Rows are points. Each table stands for the endless flat space through its points: a line for two points, a plane for three, and so on. Write the one point that lies in both, or say that there is none.
(in the rows, 128 means zero)

First (2 x 3):
[[129 141 156]
 [132 148 150]]
Second, 2 rows:
[[141 152 142]
 [117 164 150]]
They share: [135 155 144]

First, 2 rows:
[[148 119  97 123 105 127]
 [140 121 101 109 119 141]]
Second:
[[140 124  97 106 112 162]
 [142 125  94 108 105 169]]
They share: [136 122 103 102 126 148]

First, 2 rows:
[[133 141 131 134 153 127 135 106 124]
 [139 153 137 125 132 115 117  88 139]]
Second:
[[148 137 109 135 159 111 112 115 137]
 [124 141 133 127 147 127 132  95 121]]
They share: no point

First, 2 rows:
[[156 140 125 116  88 134 142 126 149 126 108  96]
 [114  98 137 140 124 140 112 108 125 120 108 132]]
Second:
[[127 133 150 131 114 113  97 103 147 152 102 106]
 [151 117 122 125  94 151 141 111 143 116 100  96]
 [143 109 118 127 106 149 137 127 131 112 114 118]]
They share: no point

First:
[[128 117 137 107 101 118 144 123 106 129 143 143 118 138 124 123 158 127]
 [116 105 129  99 113 130 172 103 110 141 163 163 138 146 132 123 150 143]]
Second, 2 rows:
[[123 108 137 106  98 123 147 117 103 137 153 150 126 139 124 118 157 132]
 [131 132 129 102 122 115 163 121 119 117 133 142 114 143 132 138 153 128]]
They share: [125 114 135 105 104 121 151 118 107 132 148 148 123 140 126 123 156 131]

First (2 x 24):
[[113 120 108 109 102 165 118 142 134 130 111 126 118 115 128 134 116 112
   94 110 114 121 102 109]
 [113 104 120  97 102 145  90 170 162 126 111 154 142 115 104 126 144  88
  114  94 134 141 106 117]]
Second (3 x 24):
[[113 109  99 106  87 167 105 160 150 110 115 151 133 121 105 133 133  83
   91  96 132 132 113 117]
 [128 129 124  86 117 137  95 155 140 145 110 121 108 111 140 108 138 108
  116 111 122 112  78 107]
 [128 126 109  89 102 149  96 159 142 127 114 132 111 117 129 111 141  91
  103 105 130 113  87 111]]
They share: [113 112 114 103 102 155 104 156 148 128 111 140 130 115 116 130 130 100
 104 102 124 131 104 113]

First, 2 rows:
[[ 89 170  96  95 141 115 142 140 112 102  88 139 116 115 144 100  86 144
  121 127 156 145 133 161]
 [ 99 160 108 105 131 117 150 150 112 116 100 129 112 107 144 102  96 134
  129 129 150 135 125 151]]
Second, 2 rows:
[[106 141 110 122 126 114 146 147 104 127  98 124 108  91 150 111 103 143
  133 124 147 126 115 136]
 [105 148 112 116 126 116 150 151 108 125 102 124 109  97 147 107 102 136
  133 127 147 128 118 141]]
They share: [104 155 114 110 126 118 154 155 112 123 106 124 110 103 144 103 101 129
 133 130 147 130 121 146]

First, 2 rows:
[[114 125 135 144 135 114 160 125 118 103 151 112 108 119 147 115 169 123
  120 130 126 118 119 118]
 [111 128 139 144 135 109 162 122 122 100 152 110 103 112 149 112 176 119
  126 129 130 125 119 111]]
Second, 3 rows:
[[127 106 127 136 148 121 154 130 105 101 154 115 118 127 146 130 153 129
   98 141 129 110 118 143]
 [120 125 120 151 128 125 160 126 113 110 143 116 117 132 142 118 152 128
  111 130 113 102 117 126]
 [120 131 113 158 121 126 164 121 116 111 137 116 116 131 141 115 149 125
  114 128 108 100 115 120]]
They share: [120 119 127 144 135 124 156 131 110 109 149 116 118 133 143 121 155 131
 108 132 118 104 119 132]

First:
[[136 127 161 152 146 161  99 107  89 131 147 100 135 149 101 108 149 120
  144 143 155 131 134 118]
 [136 138 162 158 151 156  95 113  95 137 139  99 133 154 103 105 150 121
  144 144 157 140 134 126]
 [143 120 161 144 164 147 103 125 110 148 142  91 127 156 103 115 156 119
  151 144 162 136 127 115]
 [147 142 161 153 185 129  97 149 136 172 121  86 120 172 110 113 163 122
  154 150 169 159 123 131]]
Second, 3 rows:
[[137 111 150 131 170 158  93 121  96 146 157 105 150 145  94 118 156 117
  156 147 155 144 127 107]
 [138 141 151 160 150 162 123  98 119 129 124  80 115 143 118 104 162 138
  167 162 146 120 132 113]
 [140 111 153 133 165 155  93 127  95 150 158 110 150 154  96 121 154 115
  144 147 158 142 127 110]]
They share: [141 123 154 145 156 156 105 119 104 144 145 101 136 155 106 116 156 123
 146 153 155 132 129 113]
